Each row of a before or after table is a point. One or more steps were done to the points. Then noise was added and the rows were shuffled. The steps act on how far a point lies along the listed directions, d1 being the first. Name the steps. A step turns or swaps two directions, mirrors them in a line or flattens them onto one, adds a multiple of one to another, or multiplies one. Angles are multiples of 10 degrees, from the lower direction toward the higher: turns from -170 to 170, lines from 10 to 170 but not 90. Use the fewest steps. Two steps may share a direction if one is a turn and the other turns, adds or multiplies; they go together, in the order done. Otherwise the lowest direction goes first.

Directions:
(1): [-3.6  2.6]
(2): [2.6 3.6]
Before (9 x 2):
[[-2.6  0.7]
 [-3.4  0.1]
 [-4.4 -3.7]
 [ 4.9  0.1]
 [-1.6 -3.0]
 [ 3.7 -3.0]
 [ 6.8 -1.0]
 [ 0.8 -2.7]
 [-0.1 -3.5]]
After (9 x 2):
[[ 3.2 -1.0]
 [-0.2  6.9]
 [ 3.5  0.4]
 [ 2.6  1.4]
 [ 0.5 -3.4]
 [ 4.4 -3.7]
 [ 2.4  4.2]
 [-0.9  4.9]
 [-0.3 -2.6]]
Steps: turn d1 and d2 by -100 degrees

Directions:
(1): [-2.5  3.7  4.2  1.3]
(2): [-4.3 -3.9  0.2  2.3]
(3): [ 2.8 -3.2  4.6 -0.5]
(4): [ 2.5  0.5 -0.6  5.7]
Before (8 x 4):
[[ 0.0 -3.4  0.6 -1.7]
 [ 1.8 -2.7  1.1  7.1]
 [ 0.6 -3.7 -1.4  4.4]
 [-2.1 -1.9  0.3 -0.5]
 [ 4.1 -0.6 -0.2 -4.0]
 [ 5.1 11.9  6.0 -3.6]
 [-1.9 -4.9  1.6 -0.7]
 [-3.3 -2.3 -3.5  1.5]]
After (8 x 4):
[[-2.9  2.3  0.6 -0.1]
 [-1.3 -0.9 -0.1 -1.8]
 [-1.5 -2.2 -2.2 -2.9]
 [ 6.1 -3.8  5.1  1.5]
 [ 4.4  0.1 -2.5  3.6]
 [-1.3 -0.9 -2.7 -2.0]
 [-0.9 -0.2 -3.8 -0.7]
 [ 0.6  1.4 -2.6  1.9]]
Steps: turn d1 and d3 by 90 degrees; flatten d2 and d4 onto the line at 110 degrees

Directions:
(1): [-2.3 -2.3 -1.7 -3.9 -5.5  0.0]
(2): [-3.4  3.8  4.3  1.4 -2.5  2.5]
(3): [ 0.0 -0.2  0.4  4.0 -2.9 -5.8]
(4): [-0.5  5.7 -4.9 -0.6 -0.2 -0.8]
(5): [ 0.5 -1.7 -3.2  4.9 -1.9  4.2]
Before (12 x 6):
[[-3.1  3.1  0.7 -4.8  1.0  1.3]
 [ 1.1 -4.8  4.4  3.7  0.2 -6.1]
 [-0.3  2.5 -0.6 -6.3  0.1  3.6]
 [-2.4 -3.1 -0.2 -0.3 -3.5  4.0]
 [-2.4  2.1 -0.5  1.4 -4.9  2.4]
 [-1.3 -0.1  1.6 -1.7 -4.6 -6.7]
 [-0.4 -0.4  1.6  2.2 -0.1  1.8]
 [-1.2 -0.9  0.5  1.7  0.2  6.5]
 [-1.8  2.2  0.7 -2.4 -1.3 -0.1]
 [-0.8 -2.1 -4.5  2.5 -4.9 -0.4]
 [-0.7 -5.9  6.5  5.1 -2.9 -1.5]
 [-3.8  1.6  1.3 -4.9 -2.9  0.4]]
After (12 x 6):
[[-1.8 -1.1  1.5  3.8 -2.2  3.3]
 [-2.9 -3.0 -1.6  3.4 -5.8  2.9]
 [-0.5 -3.6  4.6  7.9 -5.8 -6.8]
 [-3.5  2.1  0.3 -2.2 -1.0 -0.3]
 [-3.8  2.0 -0.8 -0.3 -5.1 -1.5]
 [-2.1  3.8 -3.4  5.5 -7.7 -0.6]
 [-0.3 -3.1 -6.3  3.0 -4.8  2.6]
 [ 0.1  1.1 -0.6 -4.9 -0.8  3.9]
 [-1.6  2.4 -0.8 -0.4 -3.5 -2.1]
 [-1.4  1.0 -1.0  0.6 -5.6 -5.9]
 [ 0.9 -2.3  3.6  2.8  1.2 -6.8]
 [-0.8  1.4  1.2  3.8 -0.8 -0.6]]
Steps: add 0.7 times d1 to d5; add 1.5 times d2 to d3; turn d3 and d4 by 20 degrees
